Each row is a point. To make a cloud, some directions were put in groups of two or more. Within a group, all points are equally far from the middle, so they leave a hole (a ring in 2 directions, a hollow ball in 3). The other directions are filled evenly. Then the cloud was stretched, turned, moved and blurred a little. Count the holes, and give their numbers of directions, smallest first.

Cloud (14 x 2)
[[ 0.1 -3.3]
 [ 2.4 -3.0]
 [ 4.6 -1.2]
 [ 4.2 -1.8]
 [-3.5  1.5]
 [-2.9 -0.9]
 [-2.1 -2.2]
 [-3.4  2.0]
 [-3.0 -1.2]
 [-1.2  4.8]
 [-2.6 -1.6]
 [-1.4 -2.8]
 [-2.4 -1.9]
 [ 2.9  4.8]]
Holes: 1 (2)

Cloud (19 x 3)
[[-2.8 -0.1  4.9]
 [ 2.0 -5.4  1.8]
 [-1.5  5.5 -1.8]
 [ 3.1 -0.3  3.2]
 [ 0.8 -2.1 -3.3]
 [-4.2  3.7 -1.1]
 [ 2.0 -2.1 -1.5]
 [-2.6 -2.3 -4.0]
 [ 2.7  0.7  0.0]
 [-0.9 -3.4 -2.4]
 [-3.2 -0.8  4.8]
 [ 2.4 -3.8  0.6]
 [-1.2 -4.8 -0.3]
 [ 1.2  2.6  1.6]
 [-3.9 -3.3  2.0]
 [-0.8 -1.5 -5.1]
 [ 3.0 -0.1  2.4]
 [-2.5 -4.5  0.2]
 [ 2.1  1.8  1.5]]
Holes: 1 (2)

Cloud (27 x 4)
[[ 1.9 -3.7  3.8 -5.9]
 [ 2.5 -3.9 -1.3  2.2]
 [-3.3  1.8  4.6  0.0]
 [ 0.7 -1.6  3.1  1.4]
 [-1.0 -4.9 -1.5 -1.6]
 [ 2.8 -0.8 -0.4 -4.5]
 [ 0.1 -2.4  0.9 -3.8]
 [-2.2  3.4 -2.2  2.3]
 [-3.3 -1.3 -0.3 -1.4]
 [-3.0 -1.3 -0.3  2.6]
 [-5.7 -4.0  2.6  0.5]
 [-2.9 -5.1 -0.1 -1.4]
 [-3.5 -1.2 -3.0 -4.8]
 [-2.9  1.1  4.2 -0.9]
 [-0.4 -1.6 -1.2 -2.1]
 [-0.3 -4.0  2.7 -1.4]
 [ 1.9  2.9 -0.6  1.5]
 [ 2.4 -2.3  0.7 -5.1]
 [ 5.5  4.2  1.5 -1.7]
 [-0.9  3.9  2.7 -2.1]
 [-2.4 -1.8 -0.5 -0.1]
 [ 2.2 -6.1  0.0 -1.8]
 [-3.7 -0.8  1.6 -4.0]
 [-1.0  0.0 -0.9 -3.4]
 [ 2.4 -3.9  3.5  0.5]
 [-2.1  2.4  1.8 -5.1]
 [ 3.9 -0.5  4.5 -1.6]]
Holes: 0

Cloud (54 x 6)
[[-1.3 -1.2 -4.5 -3.3  2.5 -2.3]
 [-6.3  2.4  0.1  5.5 -4.1 -0.4]
 [ 2.0  3.0 -0.5 -3.6  2.7 -1.6]
 [-4.7 -2.4 -1.0 -4.2 -3.2  5.9]
 [-2.5 -3.9 -1.3 -1.7 -0.4 -0.2]
 [-4.6 -5.2  0.6  0.8 -0.8  3.7]
 [-0.4 -4.6 -1.5 -0.1  2.6 -1.1]
 [-0.4  0.8 -5.6 -3.3  1.2 -1.4]
 [ 0.2  4.0 -1.2  4.0  4.3 -1.9]
 [-0.8  2.5  3.2  0.7 -0.9  4.4]
 [-6.4  0.8 -2.1  5.4 -0.5 -1.7]
 [-1.5  4.6 -0.4 -1.0 -0.5  3.6]
 [-0.7  1.8  2.0  2.6  5.7  1.0]
 [-6.3  1.0 -1.5  3.9  2.0 -1.5]
 [-5.7 -0.3 -2.6 -1.0 -2.6 -2.0]
 [-3.1 -2.9 -1.7  0.0  1.0 -3.3]
 [-3.1  2.7 -4.0  5.2  1.7 -1.0]
 [ 0.4 -0.5  4.3  1.7 -1.0  0.5]
 [-1.7  4.5 -2.6  1.6  2.3  1.1]
 [-3.6  2.2  1.2  0.4  4.4  3.2]
 [-5.5 -0.1  0.2  3.1  3.7 -1.0]
 [-2.5 -5.3 -0.3  2.0 -1.5 -1.4]
 [ 0.7  1.3  1.7 -4.5  5.0 -0.2]
 [ 1.4  2.6  0.4 -0.1  3.6 -3.0]
 [-4.1 -0.2  2.7  4.1  3.1 -1.8]
 [-6.4  0.5  0.0  4.9  2.2 -3.1]
 [-3.7 -1.7  2.9  1.0  0.7 -2.1]
 [-4.1  4.1  0.9  1.5  5.3 -2.5]
 [ 0.6 -1.7 -5.4 -1.8  2.3  1.3]
 [-4.8  3.0  2.8 -0.9 -0.7  3.6]
 [-0.2  0.3 -3.6  3.0 -1.8 -1.1]
 [ 0.0 -5.8 -2.5  0.1  1.9  1.1]
 [-2.7 -1.2 -3.6  5.4  1.2  3.2]
 [ 1.5 -4.1 -2.7 -3.0  4.6  1.2]
 [ 2.7 -1.2 -3.4 -3.6  3.2  1.6]
 [-4.7  0.9  1.9 -2.0  2.5  3.7]
 [ 0.7  2.4  2.5  0.5  0.2  1.2]
 [-0.8  1.7  3.6  2.6 -0.4 -3.3]
 [ 0.6  0.4  2.8 -2.2 -1.2 -1.0]
 [ 1.8 -1.9 -1.8 -0.5  3.8 -2.3]
 [-0.8 -1.3  2.6 -1.6 -1.5 -2.2]
 [-4.0 -1.3 -3.0  2.2 -4.8  0.6]
 [ 1.1 -1.7 -1.2 -0.1  2.4 -3.3]
 [-5.1  3.7 -2.4  0.6  0.9  1.0]
 [-5.6  5.4 -1.4 -1.1  0.0  0.6]
 [-1.8 -4.1  0.0 -0.8  2.4 -0.5]
 [-1.8 -0.8 -4.2 -2.1 -0.9 -2.6]
 [-4.6 -0.8 -2.3  1.3  5.6  2.8]
 [-4.8  0.8 -5.2  0.3  2.5 -1.6]
 [ 0.4  1.4 -4.1 -0.3 -0.4 -1.5]
 [-1.1 -3.3  1.3 -1.4  4.5  0.5]
 [ 2.6 -0.5  2.1 -3.5 -0.4  4.0]
 [-3.5 -1.5  3.6  3.7  2.6  1.7]
 [-1.3  4.4 -2.1  0.8  1.8  1.9]]
Holes: 1 (3)

Cloud (81 x 8)
[[ 0.0 -3.8 -3.0  4.0 -1.6 -3.3  1.2 -2.0]
 [-2.8  1.4  6.3 -5.4  0.6  0.4  0.0  1.2]
 [-1.5  0.2  2.9  5.5 -4.4 -0.1  4.8 -3.5]
 [-3.7 -0.5 -0.5 -1.7 -4.0 -0.7 -0.2  5.2]
 [-1.7 -1.6 -2.1  3.1  4.0 -4.8 -1.6 -1.8]
 [ 1.9  4.0  4.0  1.6 -3.0 -1.5  1.1 -0.2]
 [ 3.5 -1.0  0.7  1.6 -3.9  1.2 -6.2 -3.0]
 [ 0.1  2.1 -0.5  4.7 -0.6  0.3  0.9 -2.2]
 [-1.2 -2.7 -0.2 -1.2  1.4  6.7 -0.2  2.3]
 [-1.6 -4.2  7.3  4.5 -2.1 -1.6 -3.3  0.0]
 [ 1.1  2.3 -1.5 -0.3 -2.9 -2.4  2.0 -0.4]
 [ 1.0 -3.0  0.1 -3.4 -0.2  3.5 -1.4  1.7]
 [ 3.8  4.0 -1.7  0.8  1.9 -1.9 -5.6  1.5]
 [-4.6  0.3 -0.8 -0.6 -2.3  2.1  3.6 -0.7]
 [ 0.0  1.7 -5.7  0.0 -0.4 -0.2  2.0  0.7]
 [-1.9 -6.2  0.7 -3.2  5.4 -0.5  1.6 -0.6]
 [ 1.0 -0.5  8.2  1.6  1.6  3.1 -2.3 -0.1]
 [ 2.1  1.6  2.1 -0.3  1.3  0.6  0.9  2.9]
 [ 1.2  0.0  5.6 -1.5 -0.6  1.6  3.4 -1.7]
 [-6.6 -1.1  2.8  0.8  2.0 -0.2 -1.2 -3.6]
 [ 3.4 -3.7 -3.6  1.0 -3.9 -0.7  0.7  1.5]
 [-5.3  0.3  1.3 -3.0 -2.3 -0.8  3.4 -1.6]
 [ 2.4 -3.0  3.0  0.6  2.3 -5.1  1.4 -2.9]
 [-3.3 -1.9  2.9  4.7 -2.3  2.2  1.5  3.4]
 [ 1.1 -3.6 -0.1  0.8  3.3 -4.8  5.4  0.6]
 [-1.2  4.4  4.6 -0.8 -3.8 -0.9 -3.2 -0.2]
 [ 0.0 -5.3  0.1  0.9 -3.0 -1.1  1.2 -1.9]
 [ 1.8  2.5  1.6  3.2  4.0  1.0 -1.8  2.3]
 [-1.0 -3.4 -2.7  4.3 -0.3  0.9  0.3  1.5]
 [-2.6 -0.2  6.3 -1.6  0.5 -3.4  1.5 -3.6]
 [-0.1 -2.3 -2.0  0.8  0.8  3.8 -5.1  1.7]
 [-0.9 -0.3 -2.3  0.4 -1.2 -0.7 -5.6  2.3]
 [ 2.1 -0.1  0.6  2.8  2.9  0.3  4.1 -1.6]
 [ 3.9 -4.8  1.6  0.4  0.3 -1.4 -0.1 -1.2]
 [-3.2 -2.2  2.8  2.5 -1.9  5.1  1.4  2.1]
 [-0.2  3.9 -1.1  0.4  0.1 -0.4 -1.8  3.6]
 [ 2.6 -2.6  1.4 -5.0 -4.5  2.1 -1.7 -1.6]
 [ 3.5 -2.2  1.1 -4.2  1.5  1.4 -2.3 -4.6]
 [ 0.1 -0.1  3.6 -3.0  0.1 -2.3  2.1  5.1]
 [-1.5 -2.4 -4.6 -0.4  0.1 -1.3 -3.7  0.6]
 [-1.1 -2.8  5.3 -2.0  0.8  0.3  4.6  0.4]
 [ 2.5  1.5 -2.3  3.2 -4.1 -1.3 -2.1  0.1]
 [-1.1  2.3  5.0  1.8  1.2 -0.6 -1.7 -3.9]
 [-3.7 -2.4  2.1  0.2 -3.5  0.7  0.4  3.7]
 [-2.1  0.1  0.8  1.2  2.8  0.1  1.1 -7.5]
 [ 1.2  3.5  1.7 -0.9 -1.1  0.6  2.7  2.9]
 [-3.6 -1.3  1.2 -0.1 -1.7  6.5 -0.3  2.9]
 [-4.0 -0.9  5.8  3.0 -1.2 -4.5 -0.3 -3.0]
 [ 0.1 -0.4 -0.6  1.7  0.4 -8.0 -2.5  1.7]
 [-2.4  1.8  3.1 -2.4  0.2  1.1  3.9 -1.5]
 [ 3.0 -4.4 -1.5 -3.6 -3.4 -1.1 -1.5  0.1]
 [-1.2 -7.3 -1.1  1.1  0.4 -3.6 -2.0 -3.1]
 [ 1.2  1.4 -0.5  3.2  4.0 -2.7 -3.3 -1.1]
 [-0.6 -0.1  8.7  1.0  0.7 -3.4  0.5 -2.1]
 [-4.0 -2.6 -1.1 -2.0  4.8 -1.8  5.6 -1.6]
 [ 1.6 -5.0 -1.1 -0.9  4.7 -0.8  2.4 -1.4]
 [ 3.1  2.9  1.6 -0.8 -2.0 -0.9  2.9  2.8]
 [-0.5 -3.5 -5.6  2.0  1.5 -1.8 -2.5 -3.9]
 [-2.0 -0.9  3.7  3.5 -4.0 -4.6 -2.3  4.0]
 [-2.1 -2.3 -5.5  2.7  3.7 -0.9 -1.6 -3.9]
 [-0.5 -2.8  2.7 -2.4 -4.8 -1.6 -4.4 -3.3]
 [-2.2 -8.0 -0.9 -1.8  0.4 -2.0  1.7  0.6]
 [-1.1  0.5 -1.8 -0.2 -4.5  1.0 -0.7  4.5]
 [ 2.4 -4.7 -0.9 -0.3 -1.0 -1.8 -4.5  0.8]
 [ 0.9 -0.9  2.6 -4.8  1.7 -3.8 -1.5 -2.5]
 [-0.2 -3.4 -4.3 -2.6 -1.1 -1.3 -4.7  1.3]
 [-3.1 -2.0  1.4 -1.2  7.7 -1.6 -1.3  2.7]
 [-0.8  0.4  2.6 -3.0 -1.3 -3.0  3.8 -3.2]
 [-3.3  2.6 -2.0  0.7 -0.7  3.2 -1.1  3.5]
 [ 5.0 -2.5  0.7  0.1 -1.6 -0.3 -0.7  3.6]
 [ 0.5 -2.7 -2.0  6.8 -0.7 -0.8 -0.3 -2.2]
 [-2.0  0.9  3.9 -4.1  1.8  3.4  2.3 -0.6]
 [ 0.0 -1.7 -2.0 -1.2  3.4 -6.1 -0.4 -2.2]
 [ 0.2  0.3  4.1 -2.6  0.0 -0.6  2.5  3.1]
 [ 3.2  3.7  2.0  4.8  1.8  0.5 -1.9 -1.7]
 [-4.1 -3.7 -0.2 -2.7 -1.1 -3.3 -3.4 -1.6]
 [ 1.9  4.4  1.6  4.6 -0.7 -1.0 -1.9  1.9]
 [-0.6 -0.2 -3.1  3.7  4.2 -2.8 -2.3 -1.9]
 [ 0.7 -3.0 -1.5  1.4 -2.6 -0.2 -1.6  2.8]
 [-1.2 -6.3  5.9 -1.4 -2.6 -0.7  4.1 -1.7]
 [ 2.2 -1.3  4.3 -3.3 -1.4  1.6 -2.5  2.4]]
Holes: 1 (2)
